Rows are points. Examples show where two turns around zero, p and q, send a point. Write where each new point lands after one turn and then the other. Backwards means that the second turn is done in reverse. Each puzzle has new turns, and all numbers are rounded.

Turn p:
[ 13.2 -11.3] -> [-17.3   1.1]
[-10.6   9.2] -> [14.0 -0.9]
[-17.2   5.4] -> [17.0  6.1]
[39.6 -1.0] -> [-32.2 -23.1]
[-25.0  -2.3] -> [18.6 16.9]
Turn q:
[-12.8  -2.2] -> [-7.5 10.6]
[13.4  3.0] -> [  8.5 -10.8]
[-31.9 -10.9] -> [-23.7  24.0]
[36.6 -2.5] -> [ 13.7 -34.0]
[-5.3 12.5] -> [ 8.9 10.2]
Where do these land?
q, then p: [-13.8 -27.6] -> [24.9 18.3]
q, then p backwards: [10.4 26.3] -> [-23.8  15.3]
q, then p: [-13.3  -9.6] -> [16.2  2.5]
p, then q: [16.6 10.9] -> [-19.7  -2.1]

Turn p:
[-27.4  -0.5  12.1] -> [-5.4 25.9 14.0]
[ 15.3 -19.9 -18.1] -> [-17.8 -24.5  -6.5]
[24.1 12.4  2.0] -> [ 20.3 -16.1  -8.2]
[ 2.8  0.3 42.4] -> [24.2  3.1 34.8]
[-14.0   4.0 -13.0] -> [-10.0  12.6 -11.1]
[ -0.7   3.7 -25.5] -> [-11.3  -1.1 -23.1]
Turn q:
[ -6.1 -12.1 -13.7] -> [  7.6 -12.0  13.0]
[  4.1 -32.0   0.1] -> [ -6.1 -31.6   2.1]
[17.7 42.5  2.2] -> [-15.1  43.5  -1.1]
[-25.4  -9.0   5.4] -> [ 23.5 -11.0  -9.2]
[ 9.8 10.5  6.0] -> [-10.0  11.0  -4.7]
Where do these land?
p, then q: [22.9 15.1 -3.6] -> [-17.0 -12.7  17.8]
p, then q: [-41.4  -4.9 -11.5] -> [29.2 31.5 -4.8]
p, then q backwards: [ 25.8 -11.5   4.1] -> [ -5.6 -27.4  -5.9]
p, then q: [-7.3  1.3 10.9] -> [-4.7  8.4 -9.0]

Turn p:
[ 5.4 24.1  0.7  3.1] -> [  0.5 -21.4  -0.9 -12.7]
[ 24.6 -16.9  -8.6 -27.1] -> [ 8.2 -0.1 29.9 27.2]
[-24.8  14.2  -3.9   0.5] -> [-15.0  -8.7 -23.1  -0.7]
[-5.3 16.7 25.9 10.4] -> [-15.1  -2.8  -0.1 -29.2]
[  0.2 -38.0 -14.1  13.1] -> [21.5 32.9 -5.9 15.4]
Turn q:
[ 2.2 11.0 -8.2 -3.6] -> [-6.0  8.5 -6.6 -7.5]
[  4.8 -11.3  12.0 -31.7] -> [ 8.9 15.3 31.1 -4.0]
[13.9 12.0  3.4 30.7] -> [ -0.3 -25.7 -21.2 -13.5]
[-40.3   7.5  -1.2  22.1] -> [ 12.0   2.0 -32.3  31.3]
[ 19.4 -19.2  -6.1 -17.4] -> [-14.7  -0.2  28.8  -6.3]
Where do these land?
p, then q: [ -2.3 -31.6  13.3  16.3] -> [  7.6  17.1 -19.7 -26.6]
p, then q: [ -4.9 -19.3  16.4  11.8] -> [  7.6  19.0 -13.0 -14.8]
q, then p: [-13.2  26.8 -23.6 -27.0] -> [-10.4 -41.5 -18.1  -4.5]
q, then p backwards: [  9.1  22.4  14.2 -15.1] -> [ 9.4 -4.8 10.8 28.0]
p, then q: [-20.0  19.6 -16.8  11.4] -> [-31.6   3.8   5.0  12.7]
p, then q: [ 12.5 -31.3  -0.1   9.4] -> [  9.0  -2.6 -13.7 -30.8]
p, then q: [19.0 13.5 -3.6 -6.9] -> [  6.8 -13.5  19.2   2.7]

Turn p:
[16.7 -9.3 19.4 41.3 -7.3 11.5] -> [-19.2  33.1  27.3 -13.3  -2.1  15.5]
[ 10.7  14.4  19.4 -11.5  14.9 -18.4] -> [ -1.9  -2.5 -10.7  26.2 -15.7  18.2]
[-39.2  -5.5 -22.2 -15.7   6.9   4.3] -> [  8.5 -39.8  -7.2 -15.7  16.9 -11.5]
[-16.5  24.4   5.9  17.9   4.1  13.6] -> [ 14.4  -4.0   7.0 -21.4  -4.8  25.9]
[  1.3 -26.5  -5.8   1.9  10.2  38.4] -> [ 3.7  5.3 23.7 -1.5 41.1 -5.3]
[ 25.4  -2.0 -15.3 -34.6 -26.8 -26.2] -> [  2.1  12.8 -33.7  21.6 -15.1 -38.6]
[-10.9   0.9   3.4  -8.6  -8.9 -11.8] -> [ -6.6  -7.3 -17.1  -3.8  -4.0  -1.7]
[ 12.6   3.7  -4.6   9.3   7.0 -11.4] -> [ -1.1   2.4  10.8   8.1 -16.3  -2.3]
Turn q:
[-20.9  13.7  15.1  -6.9  -1.2  11.5] -> [-18.6 -10.8   5.3   2.1 -22.9   3.7]
[ 13.5   3.0   1.0  23.6 -17.7  12.2] -> [ 12.7  -6.5  16.4 -26.4   3.1  -5.9]
[ 11.4 -15.7  16.4   2.4   5.3   3.3] -> [12.3 -5.1 14.6 14.0  3.9 -9.3]
[ -2.2 -19.2   3.1 -24.6  10.6   5.3] -> [  5.4  14.6   0.4  27.8 -10.7   0.5]
[-31.0   7.2 -28.8  11.9  17.6 -11.1] -> [-33.9  14.6  -8.3  -5.9  18.6  24.6]
[ -5.6  25.8  -2.8 -14.1 -38.4  -8.1] -> [ -7.2  -2.7 -26.2 -27.6 -25.1 -17.4]
[ 18.0 -28.0   2.6 -11.2  23.2  11.9] -> [24.8 10.6 13.3 30.5  5.2  7.6]
[ 28.6  36.6 -12.6  -0.1   1.4  17.4] -> [ 26.1 -19.9 -13.7 -23.5  -8.9  26.9]
[-11.9 -23.4   6.0  18.9  -0.7 -42.2] -> [-21.8   5.3  -1.7   9.0  36.7 -30.5]
Where do these land?
q, then p: [-17.4  15.5  15.2  11.8  13.4   4.6] -> [-17.2  -7.6  -0.5 -12.9  23.8   5.1]
q, then p: [ 24.8  -4.6 -19.5  21.5   0.1  -2.2] -> [14.7 -0.1  6.4 34.2  4.8  5.7]
q, then p: [  6.6 -28.9  32.4 -26.8  -8.7   3.8] -> [-26.2  21.9   2.7 -10.8 -38.1   0.1]
p, then q backwards: [ -4.3 -37.5 -12.3   2.1  -7.3 -38.1] -> [-34.6   4.2  31.7   1.1 -18.5 -22.9]
p, then q: [  2.0  27.3 -23.4 -29.3  18.0  -6.2] -> [ 33.6   9.5   7.0 -12.7  28.7 -16.2]
q, then p: [14.0 21.6 -3.5 -0.2 -1.4  8.2] -> [  4.2  10.4  -1.9   7.7  16.4 -16.9]
p, then q: [-27.4   1.8  -3.1   8.4  21.9  20.0] -> [17.0  3.2 18.8 31.6 -7.7  1.3]
q, then p: [ 10.0 -19.8  -7.9   4.7 -29.2  -4.4] -> [  6.0  -2.5 -16.7  21.4 -25.8   1.7]
q, then p backwards: [-8.4 24.6 22.0  7.9 -6.9 14.3] -> [-21.7   2.3  -9.7  17.3  11.8 -21.6]
